Each row of a before or after table is a point. One or more steps were done to the points. Then noise was added and the rows were shuffled. The steps act on columns, c1 being the first. What was done? A step turns or swaps two columns, mirrors them in a line or flattens them onto one, adds a multiple of one to another, or multiplies or shifts one. Angles are multiples of 10 degrees, from the lower column toward the higher: turns from -170 to 170, lines from 10 to 170 but not 90. Use the fewest steps. Two steps may share a column if one is a turn and the other turns, adds or multiplies; they go together, in the order done. Otherwise the lowest column goes first.

Before, 8 rows:
-0.04, -0.52, +0.02
-0.20, +0.06, +0.02
+0.14, -0.10, +0.50
+0.47, -0.27, +0.07
+0.07, -0.67, -0.28
-0.04, +0.15, -0.07
+0.43, -0.38, +0.01
-0.22, -0.37, -0.08
After (8 x 3):
+0.28, -0.48, +0.51
-0.15, +0.12, +0.51
+0.37, -0.39, +0.58
+0.09, -0.13, +1.00
-0.32, -0.25, +0.42
+0.01, +0.16, +0.42
-0.18, -0.63, +0.22
-0.21, -0.47, +0.51
Steps: turn c1 and c2 by -20 degrees; shift c3 by +0.50

Before:
+0.09, -0.15, -0.34, -0.42
+0.20, -0.24, +0.06, +0.24
-0.27, +0.19, -0.39, +0.47
+0.13, +0.21, +0.29, +0.07
+0.32, -0.09, -0.09, -0.61
+0.04, +0.33, -0.42, +0.21
+0.27, +0.31, -0.02, +0.26
+0.01, +0.02, -0.15, -0.08
After (8 x 4):
-0.27, +0.00, -0.77, -0.53
+0.25, -0.16, +0.40, -0.34
+0.18, -0.19, +0.54, -0.10
+0.03, -0.24, -0.39, -0.35
+0.29, -0.13, +0.38, +0.61
+0.19, +0.32, +0.36, -0.13
+0.08, +0.04, -0.16, +0.43
-0.03, -0.01, -0.14, +0.07
Steps: add 1.5 times c1 to c3; turn c2 and c4 by -160 degrees

Before (10 x 8):
+0.20, +0.08, +0.22, +0.21, +0.22, -0.25, +0.24, +0.31
-0.24, -0.11, +0.25, -0.28, -0.24, +0.10, -0.10, +0.34
-0.35, +0.46, -0.16, -0.08, -0.55, +0.43, +0.75, +0.09
+0.32, -0.36, -0.53, -0.48, -0.09, +0.06, -0.12, -0.20
+0.07, +0.43, +0.24, +0.00, +0.09, -0.01, +0.24, +0.10
+0.15, -0.16, -0.27, +0.38, -0.14, -0.20, -0.07, -0.52
+0.17, -0.33, +0.00, +0.07, +0.21, +0.45, +0.31, +0.09
+0.23, +0.28, -0.56, +0.08, -0.34, +0.35, -0.01, -0.18
-0.39, +0.04, -0.17, -0.16, +0.00, -0.11, -0.02, -0.19
-0.34, +0.48, -0.53, +0.39, +0.00, -0.32, +0.37, -0.14
After (10 x 8):
+0.36, +0.61, -0.31, -0.26, -0.36, -0.02, +0.05, +0.17
+0.03, +0.34, +0.12, +0.14, +0.13, -0.11, +0.18, -0.18
-0.49, +0.49, -0.13, -0.11, +0.03, +0.14, +0.39, +0.03
+0.00, +0.12, +0.00, +0.01, -0.24, +0.24, -0.26, -0.28
+0.48, -0.59, +0.02, +0.05, +0.19, +0.08, +0.28, -0.25
-0.28, +0.02, -0.23, -0.16, +0.01, +0.32, +0.03, +0.20
-0.13, -0.17, +0.23, +0.18, +0.21, -0.29, +0.13, -0.41
-0.11, -0.02, +0.04, +0.03, -0.12, -0.25, +0.12, +0.51
+0.22, +0.99, -0.19, -0.12, -0.56, +0.53, +0.66, -0.32
+0.21, -0.27, -0.56, -0.47, -0.10, -0.26, -0.03, +0.22
Steps: turn c1 and c6 by -60 degrees; add -1 times c5 to c2; flatten c3 and c4 onto the line at 40 degrees; mirror c7 and c8 in the line at 170 degrees

Before (8 x 9):
+0.22, -0.50, +0.00, +0.15, +0.21, +0.17, +0.28, +0.19, +0.03
-0.12, -0.50, -0.42, +0.08, -0.04, +0.33, -0.02, -0.03, +0.10
+0.24, -0.49, -0.19, +0.10, +0.09, +0.17, +0.05, +0.12, +0.50
+0.02, -0.35, -0.51, +0.24, +0.47, -0.03, -0.37, -0.16, -0.11
+0.00, +0.00, -0.72, -0.30, +0.07, -0.52, -0.33, +0.48, -0.21
+0.20, +0.13, -0.33, +0.08, -0.21, -0.34, -0.41, +0.33, -0.16
+0.25, +0.08, -0.27, -0.31, +0.04, +0.02, -0.30, +0.57, -0.05
-0.25, -0.32, -0.29, +0.27, +0.35, +0.28, +0.19, -0.01, +0.34
After (8 x 9):
+0.07, -0.50, -0.30, -0.09, -0.02, -0.33, +0.08, -0.30, +0.09
-0.40, +0.13, -0.47, +0.17, -0.38, +0.20, -0.34, +0.04, +0.06
-0.16, -0.49, -0.22, -0.47, +0.02, -0.05, +0.24, -0.03, +0.19
+0.01, -0.50, -0.13, -0.01, +0.11, +0.04, +0.40, +0.14, +0.15
-0.22, +0.01, -0.87, +0.16, -0.16, +0.32, -0.48, -0.09, -0.33
-0.38, +0.08, -0.57, -0.01, -0.25, -0.05, -0.04, +0.27, -0.32
+0.31, -0.33, -0.21, -0.29, +0.35, -0.25, +0.13, -0.19, +0.33
-0.25, -0.35, -0.29, +0.15, +0.55, -0.11, -0.24, -0.45, +0.22
Steps: turn c1 and c7 by -140 degrees; turn c6 and c7 by 150 degrees; add -0.5 times c8 to c5; turn c3 and c8 by 40 degrees; turn c4 and c9 by 80 degrees

Before:
+0.17, +0.04, +0.37, -0.06, +0.48, -0.32, +0.04, -0.97, -0.04, +0.26, -0.21
+0.09, +0.03, -0.21, -0.23, +0.18, -0.04, +0.18, -0.25, +0.51, -0.40, +0.35
-0.50, +0.18, +0.32, -0.17, -0.11, -0.18, +0.27, +0.05, -0.20, -0.43, +0.30
-0.14, +0.17, +0.26, -0.24, -0.24, -0.23, +0.15, +0.10, -0.18, +0.34, +0.34
+0.15, +0.11, +0.21, -0.23, +0.12, -0.17, +0.28, +0.12, -0.22, -0.26, +0.12
-0.25, -1.01, -0.06, -0.23, -0.09, +0.23, +0.20, -0.02, +0.25, -0.02, +0.10
-0.01, +0.20, -0.86, +0.56, +0.41, -0.04, +0.07, +0.07, +0.70, +0.41, +0.18
-0.06, -0.11, +0.24, +0.21, -0.30, +0.04, +0.07, -0.44, -0.22, -0.24, +0.15
+0.08, +0.16, -0.05, -0.23, +0.40, -0.33, +0.24, -0.26, -0.35, +0.21, +0.43
After (9 x 11):
+0.22, -0.22, +0.11, -0.34, +0.32, -0.05, +0.04, -0.47, +0.28, -0.16, +0.20
-0.14, +0.18, -0.29, -0.41, +0.09, -0.18, +0.14, +0.15, -0.13, -0.07, -0.13
+0.21, -0.11, -0.13, -0.36, +0.23, -0.30, +0.15, -0.04, -0.44, -0.10, +0.18
+0.08, -0.86, +0.24, +0.59, +0.15, -0.03, +0.30, -0.26, +0.67, -0.06, +0.12
-0.13, +0.44, +0.85, -0.36, -0.09, +0.28, +0.07, -0.14, +0.22, +0.04, -0.08
+0.19, +0.11, -0.24, -0.54, +0.22, -0.21, +0.13, +0.20, -0.12, -0.07, +0.09
+0.12, +0.14, -0.27, -0.39, -0.29, -0.27, +0.04, +0.15, -0.05, +0.16, +0.08
+0.04, +0.26, +0.00, +0.16, -0.13, +0.00, +0.21, -0.28, -0.38, +0.04, +0.05
+0.01, +0.30, -0.19, -0.14, +0.19, -0.26, -0.02, -0.85, -0.47, -0.14, +0.02
Steps: flatten c1 and c11 onto the line at 40 degrees; turn c2 and c3 by -120 degrees; turn c4 and c7 by 30 degrees; multiply c4 by 1.3; flatten c5 and c10 onto the line at 150 degrees; turn c8 and c9 by 30 degrees
